Each row of a before or after table is a point. One or more steps were done to the points. Then noise was added and the rows were shuffled. The steps act on how far a point lies along the listed directions, d1 being the first. What was done? A step turns or swaps two directions, mirrors them in a line or flattens them onto one, adds a multiple of one to another, or multiplies one. Angles are multiples of 10 degrees, from the lower direction toward the higher: turns from -170 to 170, lines from 10 to 170 but not 90. Use the fewest steps. Two steps may share a direction if one is a turn and the other turns, adds or multiplies; they go together, in the order done. Otherwise the lowest direction goes first.

Directions:
(1): [-0.58  0.17 -0.07]
(2): [-0.18 -0.58  0.09]
(3): [-0.04  0.11  0.60]
Before, 10 rows:
[[ 0.08  0.07 -0.17]
 [-0.56  0.45  0.54]
 [ 0.09 -0.01  0.45]
 [ 0.81 -0.61  0.05]
 [-0.15 -0.39  0.41]
 [ 0.79 -0.30  0.97]
 [ 0.27  0.28  0.05]
 [ 0.25  0.38  0.36]
 [ 0.06 -0.21  0.42]
 [-0.24 -0.16  0.09]]
After:
[[-0.09  0.04 -0.03]
 [ 0.97 -0.17  0.70]
 [ 0.25 -0.05  0.19]
 [ 0.14 -0.05  0.16]
 [-0.05  0.02 -0.01]
 [ 0.15 -0.08  0.11]
 [ 0.25 -0.07  0.22]
 [ 0.59 -0.15  0.45]
 [-0.18  0.03 -0.13]
 [ 0.32 -0.07  0.23]]
Steps: flatten d1 and d3 onto the line at 150 degrees; multiply d2 by 0

Directions:
(1): [ 0.06 -0.52  0.59  0.19 -0.24  0.18]
(2): [-0.13  0.24 -0.17  0.28 -0.75  0.02]
(3): [ 0.44  0.44  0.28  0.50  0.18 -0.05]
Before:
[[-0.25 -0.43  0.26 -0.28 -0.61  0.13]
 [-0.27 -0.16  0.22  0.40 -0.69  0.12]
 [ 0.59  0.09  0.55  0.37  0.57  0.02]
 [ 0.41 -0.18  0.29  0.22  0.27 -0.07]
 [ 0.09 -0.31  0.41  0.57 -0.59  0.11]
 [ 0.09 -0.41  0.25  0.42 -0.58  0.17]
 [-0.09 -0.32  0.27  0.22 -0.43  0.17]
 [-0.31 -0.15 -0.62 -0.52  0.26 -0.04]
 [-0.17 -0.11 -0.25 -0.14  0.38 -0.17]
 [-0.15  0.15 -0.20  0.00  0.13 -0.11]
 [ 0.16  0.10  0.37  0.30  0.58  0.02]
 [-0.20 -0.06 -0.28 -0.12  0.09  0.02]]
After:
[[-0.17  0.15 -0.18  0.04  0.16 -0.12]
 [-0.12 -0.36  0.19  0.20 -0.46  0.13]
 [-0.37 -0.60  0.17 -0.50 -0.61  0.11]
 [ 0.52 -0.15  0.32  0.32  0.34 -0.02]
 [ 0.09 -0.39  0.28  0.41 -0.56  0.19]
 [-0.56 -0.32 -0.75 -0.73  0.15  0.00]
 [ 0.85  0.43  0.73  0.70  0.67 -0.04]
 [-0.30 -0.22 -0.36 -0.23  0.11  0.06]
 [ 0.23 -0.31  0.48  0.65 -0.60  0.11]
 [-0.27 -0.18  0.23  0.36 -0.68  0.06]
 [ 0.36  0.15  0.45  0.52  0.64  0.07]
 [-0.27 -0.12 -0.31 -0.25  0.38 -0.14]]
Steps: multiply d3 by 1.6

Directions:
(1): [ 0.31  0.57  0.16  0.07 -0.50 -0.21  0.33 -0.39]
(2): [-0.07 -0.27  0.51  0.21  0.25  0.38  0.59 -0.24]
(3): [-0.43 -0.20  0.24  0.50 -0.55  0.06 -0.38 -0.10]
(4): [-0.48  0.22  0.50 -0.43  0.26 -0.36 -0.20 -0.23]
(5): [ 0.18 -0.62  0.14 -0.54 -0.46 -0.18  0.13 -0.01]
(6): [-0.61 -0.01 -0.59 -0.14 -0.13  0.02  0.41 -0.29]
Before, 8 rows:
[[-0.03 -0.08 -0.67 -0.07  0.06  0.27  0.77 -0.04]
 [-0.08 -0.04 -0.19  0.22  0.22  0.47  0.22 -0.19]
 [ 0.05 -0.12  0.14  0.31 -0.10  0.39  0.57 -0.16]
 [ 0.14 -0.06 -0.22 -0.02 -0.24 -0.12 -0.41  0.14]
 [-0.64  0.50  0.40 -0.14  0.01 -0.65 -0.59 -0.11]
 [-0.74 -0.48  0.12  0.26  0.16  0.24  0.23  0.11]
 [-0.42  0.60  0.21  0.07  0.23 -0.11 -0.68  0.05]
 [-0.66 -0.05 -0.17  0.40 -0.36  0.54  0.08 -0.04]]
After (8 x 8):
[[ 0.39  0.62  0.26 -0.24  0.05 -0.63 -0.28  0.24]
 [ 0.08  0.24  0.00 -0.17 -0.43 -0.18 -0.40 -0.23]
 [ 0.55 -0.55 -0.05 -0.68 -0.03  0.08  0.42  0.23]
 [ 0.70 -0.30 -0.38 -0.40  0.40  0.11  0.87  0.25]
 [-0.45  0.42 -0.06 -0.16 -0.12 -0.26 -0.44  0.02]
 [-0.15  0.73  0.56 -0.76 -0.09 -0.44 -0.15 -0.20]
 [-0.16 -0.16  0.43 -0.02  0.30  0.13  0.09 -0.21]
 [-0.05  0.36  0.13  0.43 -0.79 -0.19 -0.17 -0.27]]
Steps: swap d1 and d6; turn d2 and d5 by -160 degrees; turn d3 and d4 by 130 degrees; multiply d4 by 1.6
